Each row is a point. To make a cloud, some directions were put in groups of two or more. Within a group, all points are equally far from the middle, so they leave a hole (a ring in 2 directions, a hollow ball in 3). The other directions are filled evenly. Then the cloud was stretched, turned, moved and blurred a little. Count the holes, and give their numbers of directions, smallest first.
In the rows, 100 means zero.

Cloud:
0:  75  80
1: 104  86
2: 151  59
3:  46 116
4:  54  55
5:  88 114
6:  81  88
7: 108  92
8: 136  50
9: 148  67
10: 139  90
11:  76 109
12: 103 104
13:  74 122
14: 161 105
Holes: 0

Cloud, 20 rows:
0:  63  64  96
1:  75  63 134
2: 104 133 111
3: 108  49 146
4: 115  97 128
5: 122 127  74
6:  51  98 124
7:  79  52  80
8:  76  92  58
9: 136  74  62
10:  94  69  58
11:  70  52  96
12:  66  64  87
13: 102 142  52
14:  63  60 111
15:  27 130  96
16: 122 124  74
17: 124 124  84
18: 141  70 120
19: 105 138 109
Holes: 1 (2)

Cloud (46 x 6):
0: 142 135  69  83 115  97
1: 131  85  91  49  83  78
2:  66 102 142 124 109  96
3:  91 125  54  39  71  58
4: 121 123  65 144 123  79
5: 130  96  78 140 132 135
6:  96 119  94  86  94 119
7:  56  91 124 118 110 109
8:  61  57 118 127 125 113
9:  89  87  82 124  86  73
10: 120  60  36 125  96  95
11: 127 123  56 104 117 111
12: 156  39 110 103 103 106
13: 105  96  84 128 121 157
14: 134  46 111 114  77 101
15: 171 104  72 156  85  79
16: 151 103 110 157  77  85
17: 129  96  48  93  91  67
18: 171 133 127 144 100 111
19:  88 107  88  41  75  91
20: 143 112  39  88  65  92
21:  64  74  68 109 120 103
22:  98 117 123  55  51  79
23: 103 136  52 135 106 134
24:  48  94  64  85  57  81
25: 142 120  74  91 106  84
26: 135 108 163  86 109 129
27:  79  77 106  96 122 149
28: 145 149  57 106 110 114
29:  92 106  55 102  82  98
30: 109 107  63 111 154  91
31:  93  73  99 128  96  55
32: 174 117  89 102  54  65
33: 117 113  56  25 128  71
34: 123  80  71 101  74 167
35:  49  62  97  84 128 144
36: 114  67 143  60 101  53
37: 107 116  95 100  38 121
38: 142  78  73 138  78  45
39: 115  88 121 133 125 118
40: 177  99 111  70  82  82
41: 109 101 142  63 142  80
42:  89  72  24 140 106  60
43: 142 147  29 126  79 120
44:  80 121 121 121  89 102
45: 113 124  84 107  47 110
Holes: 0
